Rows are points. Any point is a mix of the corners, with weights that add up to 1. It lies inside the corners' shape when no weight is negative. Say inside or outside, and name the corners with a negative weight.

Corners:
(1): [-0.69  0.12 -0.72]
(2): [ 0.46 -0.07  0.56]
(3): [-0.07  0.38  0.26]
(4): [-0.09  0.10 -0.49]
Points:
[-0.28  0.25 -0.12] -> inside
[-0.07  0.33  0.21] -> inside
[ 0.06  0.12 -0.14] -> outside (1)
[-0.26  0.10 -0.22] -> inside
[-0.08  0.27  0.14] -> inside
[-0.13  0.05 -0.02] -> outside (4)
[0.02 0.17 0.31] -> outside (4)

Corners:
(1): [ 0.62 -0.01  0.34 -0.52  0.81 -0.36]
(2): [-0.22 -0.39 -0.10 -0.09 -0.55  0.30]
(3): [-0.10 -0.47 -0.11  0.19 -0.34  0.02]
(4): [ 0.00  0.34  0.49 -0.04  0.18 -0.12]
(5): [-0.28 -0.45  0.36 -0.29  0.23  0.22]
(6): [-0.53  0.38 -0.05  0.01 -0.40 -0.14]
(7): [-0.47 -0.46  0.19  0.32 -0.75 -0.21]
Points:
[ 0.12  0.01  0.28 -0.30  0.28 -0.15] -> outside (3)
[-0.28 -0.21  0.12 -0.01 -0.26  0.09] -> outside (1)
[-0.33 -0.16  0.09  0.20 -0.59 -0.03] -> outside (1, 5)
[-0.16 -0.37  0.11 -0.02 -0.10  0.06] -> inside
[-0.47 -0.12  0.24 -0.03 -0.33  0.12] -> outside (1, 3)
[ 0.10  0.02  0.25 -0.21  0.21 -0.18] -> inside
[-0.22 -0.26  0.13 -0.13 -0.18  0.14] -> inside
[-0.10  0.15  0.13  0.00 -0.14 -0.19] -> outside (5)

Corners:
(1): [ 0.38  0.07 -0.51 -0.37 -0.32 -0.06 -0.01  0.36 -0.75 -0.36 -0.39]
(2): [ 0.18 -0.32  0.34  0.06 -0.24  0.24  0.16  0.17  0.39  0.03  0.00]
(3): [-0.05 -0.17 -0.11  0.26  0.18  0.29  0.32  0.04  0.24 -0.60  0.37]
(4): [ 0.25 -0.70 -0.13 -0.01  0.12  0.12 -0.12  0.40 -0.15 -0.24  0.09]
(5): [ 0.26  0.59 -0.62  0.54  0.01 -0.28 -0.24 -0.78  0.29  0.52 -0.19]
(6): [ 0.52 -0.47 -0.18 -0.06 -0.03 -0.10  0.29  0.23  0.02 -0.27  0.62]
(7): [ 0.10  0.55 -0.43 -0.36 -0.08  0.05 -0.07 -0.41  0.57  0.22 -0.35]
(8): [-0.40  0.21 -0.48  0.20 -0.10 -0.11 -0.48  0.36  0.00  0.20  0.24]
(9): [-0.21  0.00 -0.03 -0.11  0.22  0.62  0.29 -0.21 -0.41  0.04  0.47]
(10): [-0.29 -0.06 -0.75  0.28 -0.24 -0.33 -0.22 -0.01  0.36  0.18 -0.33]
(11): [ 0.52 -0.60 -0.14 -0.24 -0.18 -0.10 -0.41  0.12  0.05 -0.19 -0.10]
(12): [ 0.16  0.55  0.20 -0.13 -0.11 -0.29 -0.06 -0.40  0.46  0.30 -0.31]
Points:
[ 0.08  0.29 -0.32 -0.03 -0.24 -0.11 -0.26 -0.29  0.28  0.36 -0.37] -> outside (3, 4, 6)
[ 0.15  0.22 -0.49 -0.13 -0.12 -0.11 -0.09 -0.15  0.03  0.09 -0.09] -> outside (2, 3, 4)
[ 0.22  0.12 -0.25  0.04 -0.04 -0.03  0.11 -0.17  0.29 -0.04 -0.14] -> outside (8, 9, 11)
[ 0.00 -0.01 -0.15  0.08 -0.06  0.02 -0.17 -0.08  0.23  0.13 -0.04] -> outside (1, 6)
[-0.08 -0.14 -0.09  0.01  0.00  0.16  0.00 -0.01  0.26 -0.11  0.06] -> outside (1, 5, 6)

Corners:
(1): [-0.16  0.47  0.48  0.21 -0.27  0.58  0.33  0.58  0.42 -0.12  0.27  0.14
 -0.30  0.23]
(2): [ 0.10  0.55  0.04  0.55 -0.14  0.31 -0.22  0.38 -0.15  0.08 -0.16  0.03
  0.25 -0.53]
(3): [ 0.20 -0.13 -0.44 -0.28  0.28 -0.27 -0.66 -0.68 -0.18  0.62  0.00  0.31
 -0.58  0.49]
(4): [ 0.54 -0.27 -0.99 -0.16  0.34 -0.13 -0.55 -0.34  0.45 -0.07 -0.25 -0.05
 -0.46 -0.44]
(5): [ 0.46  0.05 -0.63  0.05  0.10  0.47  0.00  0.03 -0.19 -0.31 -0.73  0.39
  0.25  0.05]
(6): [ 0.09 -0.49  0.30 -0.21  0.09  0.06 -0.12  0.22 -0.39  0.01  0.27 -0.05
 -0.22  0.35]
(7): [-0.63  0.25  0.23 -0.28 -0.08  0.29  0.08  0.35  0.32  0.09  0.38 -0.15
  0.05  0.09]
(8): [-0.47  0.46  0.47  0.47 -0.18  0.11  0.24  0.76  0.45 -0.42 -0.18 -0.35
  0.69  0.25]
(9): [ 0.14 -0.24 -0.11  0.35  0.56  0.12  0.37  0.34  0.42 -0.04 -0.10  0.32
  0.41 -0.25]
(10): [ 0.14 -0.28 -0.13 -0.08 -0.01 -0.51 -0.51 -0.23 -0.11  0.28  0.42  0.23
 -0.20  0.56]
(11): [ 0.54 -0.16 -0.54 -0.17  0.04 -0.26 -0.56 -0.31  0.19  0.60 -0.07 -0.08
 -0.11 -0.24]
(12): [-0.01 -0.48 -0.15 -0.13 -0.09 -0.59 -0.68 -0.02 -0.20  0.63 -0.26  0.29
 -0.28 -0.01]
(13): [-0.41  0.17  0.14  0.50 -0.31 -0.04  0.31  0.12  0.12 -0.25  0.19 -0.39
 -0.13  0.55]
(14): [-0.15  0.63  0.38  0.08  0.08 -0.13  0.89  0.26 -0.23 -0.31  0.44 -0.44
  0.07 -0.07]
(15): [ 0.32 -0.47  0.23 -0.23 -0.25 -0.20 -0.33 -0.11  0.06 -0.19  0.04  0.04
 -0.11 -0.09]
Points:
[-0.02  0.13  0.07 -0.06 -0.05  0.06 -0.08  0.12  0.08  0.12  0.04  0.14
  0.01  0.07] -> outside (4, 6, 13)
[ 0.13  0.00 -0.09 -0.01  0.02  0.02 -0.02 -0.02  0.09 -0.03  0.13  0.00
 -0.19  0.05] -> outside (8, 12)
[ 0.16  0.10 -0.17  0.10  0.01  0.19 -0.05  0.14  0.03 -0.10 -0.20  0.10
  0.05 -0.01] -> inside
[-0.10  0.09 -0.05  0.17  0.00  0.23  0.02  0.33  0.22  0.00 -0.08 -0.06
  0.13 -0.07] -> outside (3, 10, 14, 15)
[ 0.17 -0.01 -0.22  0.04  0.02 -0.02 -0.18  0.01  0.12  0.00 -0.07 -0.02
 -0.09 -0.08] -> inside
[ 0.01 -0.01 -0.06  0.07  0.04 -0.02 -0.11  0.08  0.11 -0.01  0.00  0.03
 -0.07  0.10] -> outside (11)
[ 0.22 -0.05 -0.21  0.01 -0.02  0.03 -0.12  0.03  0.21 -0.05  0.00  0.08
 -0.14 -0.16] -> outside (3, 6, 8)
